Each wall is flat, endless, passes through zero and stands at right angles to its row. A trip goes straight from one point to another. List the walls that it crosses, first one first.
(in the rows, 128 means zero)

Walls:
(1): [151 137]
(2): [105 125]
(3): [146 141]
Trips:
[113  99] to [142 104] -> 2, 1
[118 122] to [122  83] -> none
[118 144] to [134 132] -> 1, 2
[163 186] to [118 127] -> 2, 1, 3
[126 249] to [166 102] -> none

Walls:
(1): [187 105 187 127 173 163]
(2): [125 164  98 131 113 112]
(3): [149 165 132 118 164 126]
Trips:
[137 129 143 144 115  67] to [135 199  72 122 126 133] -> 3
[130 111  85 141 141 141] to [108 104 151  70 100 168] -> 2, 1
[165  94 163 186  95  73] to [169 158 153 179 188 172] -> 3
[ 84 102 103 136 120 177] to [113 144 112 153 163 163] -> 3, 1, 2
[ 99 196  96 175 224 122] to [156 149 155 170 152  72] -> 1
[183 163 121 142 232 159] to [ 47 155 115 171 188 144] -> 2, 1
[ 79  95 120 161 147 152] to [ 77 172 134  91  70 156] -> 2
[ 98 164 144 126 149 206] to [ 94 124 139 180  91  87] -> 1, 3, 2
[126 140 132 101 101 207] to [122 104 154  98 141 116] -> none

Walls:
(1): [178 107 120  79 163 148 129 168 113  77  59]
(2): [196 147 125 139  86 208 161 182 107  83  94]
(3): [121  91  87 170 174  45 109  99 121 146 150]
Trips:
[109 152 109 160  92 136 128 167 153 102  62] to [169 148 145  81 162 102 158 123 171  26 108] -> none
[138 166 126 178 108  52  92  81 180 149 151] to [ 90  52 166  39 113 192 116 120 101 104 104] -> 3, 1, 2
[121  91 145 110 134 115 125 124 106 175 142] to [139 164 113 108 200 139 122 153 120 171 119] -> 1
[ 57 154 130 118 161 168 130 113 111 165 148] to [112 145 161 167  31  68 201 130 119  87 166] -> 2
[ 66 152 142 147 135 100  47 122 176  96 151] to [ 90 138 131 110 114 149 136 119 133 145  67] -> 3, 1, 2
[ 42 114 141 128 145 109 140  71 161 173 134] to [156  69 165 160 188 130 152 127 142 113 186] -> none
[107 148 212 119 108 145 143 114 137 158 144] to [176 127  90 136 160 147 105 154 126 194  60] -> 2, 1, 3
[ 66 146 127  28 162  87 138 145 110 119 165] to [122  98 121 142 102  99 211 112 195  91 207] -> 1
[204  45  93 121 176 153 183 215 121 121  99] to [159 201 170 116 121  85  91 136  18 151 184] -> 3, 1, 2
[ 78 162  93 150 155 135 108 157  62 213 158] to [134 124 186 177 165 115  78  69 169 100 179] -> none

Walls:
(1): [139 167 121 158 108 128 193 186  99 111 107  64 154 158 111  87 107  93]
(2): [ 75 151 113  85 125 162  80  74 142 111 109 188 115 139 119 124 167 147]
(3): [118 149  71 149 141 187 186 120 119 136 111 106  97 116 156 128 167 163]
(4): [126  91 120 139 124  91 180 189 135  91 133 174 153  98 139 116 162 182]
(5): [163 121  87 184 134 162 134  93 139 153 161 129  77  82 151 133  96 165]
(6): [133 110 103 121 117  97 125 134 131 182 140 133 156 117 146 147 249 111]
(7): [132 131 167 161 118 136 166 113 149  56 128 135 141 176 117  92 151 164]
Trips:
[140  76 143 149 138 167 129 147 157 126 157  92  99 102 131  86 123 129] to [118 122 196 124 110 167 124  97 124 172 135 156  73 137 216  97 110 167] -> 1, 4, 2
[134 233 106 148  87  96  98 123 135  92 160 132  93 163 123 126  91 120] to [145 134 158 130 122 117 104 166 189 110  79 145 162  96  72  54 123 127] -> 5, 4
[171 130 161 130 168 133 156  96 112 119 166 223  91 136 148 193 110  82] to [154 134 129 168 131  98 224 119 190 136 104 190 170  30  88 125 143 125] -> 4, 2, 7, 6, 3, 1
[137 124 101 125 180  97 117 137 151 116 138 162  77 115 144 182  73  93] to [130  63 126  51 126 101 148  98 106 150 131 114 182 135 162 125 137 180] -> 4, 6, 5, 2
[126 168  61 122 138  59  70  80 143 132 160 163 102 152 163 120 130 110] to [114 129 121 124  92 103  95 102 143 172 153  82  63  89  54 154  77 113] -> 6, 2

Walls:
(1): [ 53 109 133 120 153 132  93 138  28 163 132 168  84 102 131 133 128 130
 120 115 206 108 102 179 151 118  74 123 106 146 112 104 173 117 105 157
 137 236  62 138 171  77  81 145 123  20 138 106]
(2): [220 137 178  84 129 140 137 115 149  79 180 104  96 165 156 136  79  83
 166 141 142 101 233 157 137 186 106  94 123 158 126  42 110 165  58 118
 111 141 127  87 159 125  53 118 152 113  96  84]
(3): [171  80  82 133 103  90 113 138 111 172 161 151 181 111  97 166 179 140
  56 105 107 106  99 135 125  72 129 155 115  93 210  83 134 131 163 103
  94 131 101 137  81 211 118  96 151 135 100 168]
(4): [153 158 202 144  86  63 107 196 116 103 177 145 101 145 141 125 109  70
 119 118 122 132 167 100  98  81 144 156  80  78 147 138 164 152  37 114
 101  98 150 146 193 178 173 119  95 107 201  73]
(5): [112 135  83  92  26 141 152 145 122 158 105 127 131 184  97 112 139 169
 125 118 155 104 138 128 120 110 157 119  97 147 196  89 115 166 115 186
 151 138 157 122 194 146  61 160  98 124 148 109]
(6): [107 153 109 101  84 193 141 126  97 105 177 178 121  83  54 167 140 179
 145 172 108 193 177 158 193 164 104 134 115 189 140  62 196 156  91 180
 127 122  94 167 109 127 118 169 183 108 195  66]
(7): [ 84 135 168 170  83  98 151 129 208 121  63 157 109 211 155 114 127  77
 129 122  73  35  69 103 167  51 142 157 104 197 133 183 133  75 127 228
 127 122  73 197  67 142 106 113 171 121 142 107]
(8): [ 66 132 114 141 161 135 138  65  76 168 109 114  56  93 104 136 206 113
 134 137 118 170 146 160 115 138  72 192 126  87  99 150 113 116  97  90
 127 135  91 143 216 135 126 108 140  86 126 136]
(9): [129 110 194 107 129 131 216 158 151 108 124  87 107 183 106 122 122 148
  99 211 100 143 194 120 116 132 144 139 107 156 125 162 149 106 104 165
 162 163  92 195 158 102  87  82 201 173 189 155]
(10): [202 143 145 131 128 143 115 151 157  82 167 131 160  93 137 178  82 162
 169 127 211  93 147  91 187 179 179 124 151 123 173 110 118 155  70  93
 130 124  99  43 135 154 175 151 111 107 142  65]
Trips:
[191 159 127 119  70  74  68 178 138 117 135 141  93 197 125 130 120  99
 150 108 135 117 112  47 112 148 155  85 136 130  73  95  71  60  97 154
  92  85  53 113  79 135 100  37 176 119  94 160] to [140  63 165 161 119  92 122 161 161 126 132 139 150 216 123 115 154 171
 104  96 134 112  58 117 136 111 116 127  95  58 108 158 146 135 137 150
 140  77 229 129  99 101 190 101 117 168 115 184] -> 10, 2, 9
[156 157 156 115 104 137  61  89 180 157 148 107 178  90 113 139 115 112
 150 100 117 136 141 134 128 137  89 102 147 148 110 129 107 160 125 177
 197 171 102 165 106  63 148 189 117  88  96 168] to [147  95 103  78  99  49 159  97 120 138 189 191 105  97 128 163  42  85
 149 144 133 126 208  84 133 120 131 110 139 102 111 141 154 155 133 115
 135 123 167 145  89  79 180  82 158  98  83 174] -> 1, 4, 3, 6, 9
[129  66 170 187 116 173 165 147 192 118  56 113  92  98  87 123 113 177
 110 119 109 157 154 179 119  76 140 129  66 131 164 143 168 125 128  72
 238  98 161 152  80 156 127  84  68 162 194  94] to [103 103 141 179 109  84 149 220 163 131 130 170 124  86 109 152  80 108
 125  78  73 156  57 100 114  97 179 110 106 140 161 151 130  75  74  92
  89  40  90 153  80 120  42 102  57 125  90 229] -> 6, 5, 9
